Each row is a point. To make a cloud, some directions were put in groups of two or more. Within a group, all points are equally far from the middle, so they leave a hole (a ring in 2 directions, a hollow ball in 3). The other directions are filled evenly. Then the cloud was stretched, turned, moved and blurred a little. How many holes are there, and how many directions does each take, smallest first?

Cloud (13 x 2)
array([[-38, -18],
       [-65,  40],
       [ -4, -74],
       [-28,  46],
       [ 30,   2],
       [  4, -78],
       [ -7,  50],
       [ 19, -36],
       [ -5, -40],
       [ 18,  35],
       [ -2, -12],
       [-37, -69],
       [-39, -56]])
Holes: 0

Cloud (20 x 3)
array([[ 85, -34,   3],
       [-21,  32,  -1],
       [ 51,  24, -50],
       [ 76,  -8,  60],
       [ -4, -30, -52],
       [ 11, -20,  65],
       [ 32, -56,  43],
       [  9,  30,  49],
       [ 12,  50,  23],
       [-32, -42,  65],
       [-47,  -7,  49],
       [ 45,  47, -41],
       [ 53, -52,  -3],
       [ 21,  45, -30],
       [ 22,  32, -41],
       [-17,  11, -39],
       [ 58,   4, -50],
       [ 32,  54,  38],
       [ -4,  41, -11],
       [  3, -23,  66]])
Holes: 1 (2)

Cloud (27 x 4)
array([[ -1, -38, -34, -58],
       [-28, -13, -56, -28],
       [ 24,  -9,  53,  49],
       [ 27,  46,   5, -55],
       [ -8, -32,  10,  52],
       [-52,  66,  34,  29],
       [ 19,  34, -24, -66],
       [ 50, -61, -24, -64],
       [ 28, -55,  12,  31],
       [-44, -25, -26,   6],
       [ 12,  37,  57, -22],
       [-35,  78,  18,  -4],
       [ 58,  34,  38,  -6],
       [-23,  28, -61, -23],
       [-29,  72, -29,  -3],
       [ -9,  67, -21,  27],
       [-21, -33,  10, -27],
       [ 35,  40,  40,  37],
       [ 38, -64, -12,  14],
       [ 45,  19, -34,   3],
       [-47,  37,  44,  11],
       [ 65, -67, -26, -27],
       [-31,  80, -14,  17],
       [  9,  60,  16,  45],
       [-41,  50,  36,  62],
       [ 52, -54, -29, -68],
       [ 45,  10,  66,   9]])
Holes: 2 (2, 2)

Cloud (51 x 6)
array([[ -50,  -34,  -34,   -2,   -4,  -21],
       [  32,   -4,   32,   -6,   24,    6],
       [  36,  -30,  -53,   38,  -17,   40],
       [  29,  -66,   -3,  -55,  -33,   45],
       [  43,  -29,   27,  -55,  -42,  -17],
       [ -15,   42,  -29,  -15,   42,    4],
       [   2,  -58,   55,    1,   10,   -6],
       [   8,   -6,  -36,   81,  -19,   11],
       [   9,   34,   46,  -79,  -21,  -28],
       [ -17,  -79,  -19,   32,  -33,   19],
       [  34,  -64,   57,  -58,  -19,  -30],
       [ -19,   78,  -24,  -77,   48,  -45],
       [  28,   37,   27, -102,   30,  -25],
       [  21,   -3,  -23,  -30,  -58,  -26],
       [  20,  -82,   -8,  -22,  -50,   -8],
       [  26,  -55,   13,    1,   48,  -27],
       [   0,   68,   43,  -95,   57,  -23],
       [ -68,   75,  -80,   52,   85,   14],
       [   1,   37,   26,  -85,    7,    8],
       [  -2,  -37,  -16,   36,  -19,   19],
       [   1,   44,   82,  -75,    9,  -38],
       [ -24,   93,  -64,  -82,   49,    3],
       [ -19,   -6,   35,  -10,  -27,   -9],
       [  46,  -44,  -31,   14,   47,   23],
       [  16,   55,  -51,  -26,   14,   50],
       [  51,  -24,   48,   -9,   -5,   15],
       [  39,   17,  -68,   -4,   21,  -14],
       [  55, -124,  -51,   58,    1,   32],
       [  33,  -27,  -76,   41,  -37,    5],
       [ -12,   -7,  -89,   41,   44,   31],
       [ -21,   10,  -82,   49,   27,   29],
       [  32,  -54,    4,   -1,  -23,   70],
       [ -27,  -13,  -28,   21,   -9,  -37],
       [  75,  -51,    6,   21,    0,   34],
       [ -15,  -36,  -27,   33,  -20,   33],
       [  22,  -67,    7,   49,   10,   47],
       [   9,   -2,   78,  -51,  -32,    5],
       [  20,   15,  -20,    1,   74,   15],
       [  14,    3,   -1,  -20,   46,  -13],
       [   0,    7,    8,    6,   10,  -26],
       [  -3,   -3,  -50,  -46,  -32,   18],
       [   8,   28,   86,  -26,   19,  -10],
       [  37,  -17,   42,   17,  -13,   31],
       [  31,    3,  -52,  -40,   22,  -26],
       [   8,  -53,  -69,   53,   -2,   59],
       [ -88,   17,  -57,   10,   25,   27],
       [ -42,  -39,   16,   13,   10,   36],
       [   7,    7,  -33,   39,    4,   -8],
       [ -55,   73,  -38,  -72,   26,  -12],
       [  19,  -52,  -28,   20,   51,   28],
       [   0,  -47,  -47,   28,  -31,   61]])
Holes: 0

Cloud (84 x 8)
array([[ -42,   64,    9,  -32,   19,   -4,  -11,  -53],
       [  34,  -80,   30,  -17,  -36,  -58,  -21,   21],
       [ -30,    3,   -8,   84,    4,   63,  -69,  -30],
       [ -13,   37,    3,   17,    9,  -86,  -13,   -2],
       [  20,  -22,   83,   -7,    2,  -85,    3,  -31],
       [  -4,  -11,   17,   14,   33,  -58,  -99,  -30],
       [ -69,   71,    1,  -64,  -17,   30,    4,  -10],
       [ -39,   30,   17,  -57,   30,  -63,    7,  -16],
       [  32,  -45,   29,   65,  -12,  -29,  -49,   17],
       [ -90,    1,   13,   34,   17,  -16,  -26,   52],
       [ -41,  -20,  -26,  -15,  -17,  -67,   49,   -4],
       [  -3,   18,    8,   50,    3,   19,  -71,   24],
       [ -29,   30,  -39,   37,   66,    5,  -30,   53],
       [  46,  -56,    6,  -43,   80, -110,    3,   46],
       [ -37,   22,    2,  -18,   26, -111,  -13,    7],
       [ -11,   38,   36,   18,   81,  -78,   17,   45],
       [ -27,   26,   69,   13,   33,  -37,  -59,  -12],
       [  29,   48,   40,  -45,   82,  -19,    6,  -26],
       [  42,   -6,   30,   26,   -9,   79,   42,   -8],
       [  14,   57,    6,   27,   38,   29,   35,   32],
       [  -1,   36,   21,  -44,   38,    6,    0,   48],
       [  10,  -14,  -10,  -76,  101,  -26,   29,  -36],
       [  32,   31,   -5,   40,   59,  -45,  -79,   36],
       [  48,   25,   25,   50,  -11,  -21,  -28,  -11],
       [  45,   21,   48,   11,   -4,    2,  -10,    2],
       [ -12,    4,   -5,    0,   93,    4,    1,   74],
       [  -6,   69,  -30,   -4,   95,   71,   13,    3],
       [  26,  -56,   32,  -12,  -32,   15,   -4,  -14],
       [ -34,   33,    8,   27,  -13,  -40,  -42,   47],
       [  30,  -54,  -11,   -3,  -30,  -11,  -12,   14],
       [ -14,   -7,   29,   54,   40,   -8,  -35,  -64],
       [ -47,  -14,   22,  -13,   10,  -16,   -1,  -10],
       [ -18,   45,  -12,   62,   65,   58,  -36,  -76],
       [ -52,  -54,   16,   30,   41,  -43,    0,   14],
       [ -72,  -49,   36,   53,  -16,  -22,   18,   11],
       [  21,   -4,   29,  -38,   24,  -26,  -12,    4],
       [ -10,  -25,  -34,   17,    4,   35,   -8,  -50],
       [ -45,  -24,   14,   46,   42,   -5,   45,   28],
       [  33,   31,  -46,   39,   44,   53,   -6,   19],
       [ -49,   -3,   26,   39,  -29,  -38,   43,   -9],
       [  26,    2,  -47,    1,   54,    2,   20,   20],
       [ -13,   41,   45,   46,   -4,   -2,   -2,  -60],
       [ -78,  -14,    2,   11,   67,   -3,   64,   -6],
       [  41,  -49,   -8,  -75,   -9,  -22,  -15,   73],
       [ -32,  -53,  -35,   32,   37,   46,   14,  -44],
       [ -19,   26,  -29,  -21,  -39,  -25,   -6,  -39],
       [  -1,  -60,  -31,  -17,   70,   -3,  -23,  -84],
       [  64,  -25,  -37,   46,   40,   71,   29,  -34],
       [ -91,  -17,   -1,    4,   40,   58,  -28,   36],
       [ -16,  -62,    9,   -3,   -7,   34,  -57,    0],
       [ -47,  -10,   14,   97,   20,    0,  -15,  -67],
       [  66,   10,    9,   15,   17,   28,    6,   16],
       [  -5,   52,   -1,   36,   72,    9,   -9,   81],
       [  43,   -6,    9,   31,   78,    3,   21,  -13],
       [ -66,  -19,   79,   41,   23,    7,  -15,   -4],
       [  46,  -43,   11,  -12,  -20,  -77,   -8,   84],
       [  33,  -23,  -35,   30,   39,   57,    1,   36],
       [  -3,  -55,  -40,   43,    4,  -33,   32,   -5],
       [ -29,  -50,  -60,  -24,  -34,  -11,   30,  -28],
       [  17,    1,   51,   44,  101,   72,   23,  -25],
       [ -42,   27,   17,   61,   42,   38,  -21,   57],
       [  10,  -53,  -36,  -48,  -20, -105,   23,    5],
       [ -55,  -41,   18,   18,  -46,   47,   -9,   -8],
       [ -49,  -24,  -16,  -63,  -55,   -1,   46,   33],
       [ -41,   25,   21,   -7,   56,  -14,    8,  -43],
       [ -20,  -38,   19,    2,  -40, -108,   16,  -27],
       [  55,  -22,  -20,  -16,   50,  -48,  -58,   37],
       [  16,  -48,  -25,   70,   91,  -22,   12,   13],
       [  -6,   -6,   14,  -17,   39,  -41,  -23,   77],
       [  -7,  -17,   -9,    2,  -47,   17,  -13,    0],
       [  42,  -29,   20,  -13,  -49,  -11,   34,  -62],
       [ -69,   37,   -3,  -39,   66,   12,  -56,   44],
       [  -1,  -52,  -49,   51,  -49,  -29,  -27,   48],
       [ -26,  -62,   -8,   40,  -38,    6,  -36,  -30],
       [   8,   31,   44,  -17,   60,  -86,  -60,   43],
       [ -49,  -56,    1,  -16,  -40,  -63,   -9,   44],
       [  15,    4,   63,   37,   15,   44,   33,   69],
       [ -45,   48,    1,   11,   36,   50,    6,   60],
       [ -76,   46,   18,   -3,   -6,   85,   15,   77],
       [ -38,  -43,    9,   -2,  -62,  -65,   50,   51],
       [   9,  -54,   40,    6,   19, -120,   42,   -7],
       [  62,  -29,   -3,   37,   54,  -44,   35,  -25],
       [  42,  -60,   22,  -49,  -35,  -22,   23,  -32],
       [   1,  -68,   26,  -19,   42,  -40,  -43,  -56]])
Holes: 0
